Rows are points. The ring and each string are closed loops that go straight from each point to the next, and from the last back to the first. Before rounding, they use only three directions, however many columns there are. How many times does the string pass through the ring? Passing back the other way cancels.
In the rows, 128 means zero.

Ring (10 x 4):
[[143 125  99 190]
 [132 146  82 179]
 [120 150  73 166]
 [103 142  70 147]
 [ 88 125  79 137]
 [ 80 105  96 139]
 [ 88  85 115 151]
 [105  77 123 163]
 [127  82 122 176]
 [143 106 110 189]]
String, 22 rows:
[[106  99 126 186]
 [121  86 135 192]
 [153  76 122 184]
 [160  89  99 168]
 [154 101  94 168]
 [130 111  92 162]
 [115 124 106 185]
 [139 148 101 210]
 [153 149  83 193]
 [146 131  78 169]
 [129 117  87 160]
 [117 137 102 192]
 [136 152 104 216]
 [167 135  95 204]
 [163 107  85 167]
 [132 108  96 167]
 [123 107 119 190]
 [131  89 133 198]
 [153  65 120 171]
 [138  78 110 162]
 [135  87  99 154]
 [119 104 101 163]]
Times through: 4

Ring:
[[131 100 187 117 163 104 130 143 140]
 [161 120 139 155 130 132 104 122 150]
 [156 133  86 156  85 141 103 103 126]
 [129 127  93 136  76 122 155 121  90]
 [ 97 105 145  94 111  91 182 143  78]
 [ 95  90 191  75 159  81 151 146 108]]
String:
[[137 117 126 121 122 121  91 109 134]
 [144 120 129 144 112 123 136 128 122]
 [174 134 104 186  93 146 132 123 134]
 [180 137  92 179  98 154  79 100 154]
 [176 133  96 164 109 152  50  89 165]
 [175 130 108 163 118 149  56  96 167]
 [184 129 128 189 120 147 111 124 159]
 [164 120 149 172 127 130 147 142 140]
 [137 112 148 129 130 116 127 130 129]
 [132 108 154 113 142 112 100 121 138]
 [130  97 193 103 178 103  95 131 155]
 [119  87 225  97 193  88 137 156 144]
 [103  80 240  83 198  75 164 168 129]
 [ 94  84 209  61 183  78 119 140 127]
 [ 77  74 234  45 193  61 156 159 111]
 [ 86  83 217  75 167  68 201 173  93]
 [116 104 162 110 132  99 161 144 106]
 [118 107 148 101 132 105 118 123 119]
 [ 91  91 181  60 159  82 119 130 113]
 [105  99 162  78 147  95 104 121 121]
 [ 92  89 189  59 167  81 113 130 120]
 [ 89  81 217  59 184  73 140 149 119]
 [105  86 217  88 177  80 167 162 119]
 [110  83 230  84 197  82 138 156 140]
 [121  99 174  89 165 103  80 118 147]
 [127 106 153 101 146 110  84 113 140]
 [146 108 166 122 160 119  77 118 162]
 [175 118 161 175 146 135 119 136 164]
 [188 128 140 198 126 147 127 135 161]
 [186 132 114 181 119 153  72 105 170]
 [157 125 112 140 120 137  59  96 155]]
Times through: 1
String:
[[156 116 141 134 144 131  60 105 166]
 [142 116 134 128 127 123  97 115 138]
 [144 118 135 144 116 122 140 131 123]
 [155 125 121 158 107 132 131 125 129]
 [135 117 123 117 120 121  87 106 132]
 [155 132  84 140  96 142  56  85 143]
 [167 144  55 166  67 155  74  84 132]
 [160 141  71 178  59 144 149 116 104]
 [144 128 104 158  81 127 170 133  98]
 [129 117 123 122 109 116 126 120 113]
 [122 122  94 109  90 119 102 100 105]
 [116 124  90 120  71 114 160 120  76]
 [112 122 107 136  64 105 239 155  50]
 [110 114 129 124  88 100 217 153  66]
 [ 89 106 139  96  94  86 221 155  54]
 [ 90 101 147  76 120  87 154 132  85]
 [109 105 146  90 129 100 120 122 111]
 [114 106 151 103 128 101 142 133 108]
 [ 93  94 172  68 149  85 126 130 109]
 [ 75  79 212  45 176  65 151 150 103]
 [ 92  84 215  77 171  73 180 165 104]
 [ 98  83 225  80 182  74 173 166 115]
 [107  85 221  83 187  82 144 155 131]
 [118  85 233  98 197  86 150 163 142]
 [136  98 204 133 167 101 172 165 134]
 [136 109 163 132 137 111 150 143 125]
 [132 111 148 121 131 113 123 127 126]
 [148 112 154 128 149 122  81 116 157]]
Times through: 2
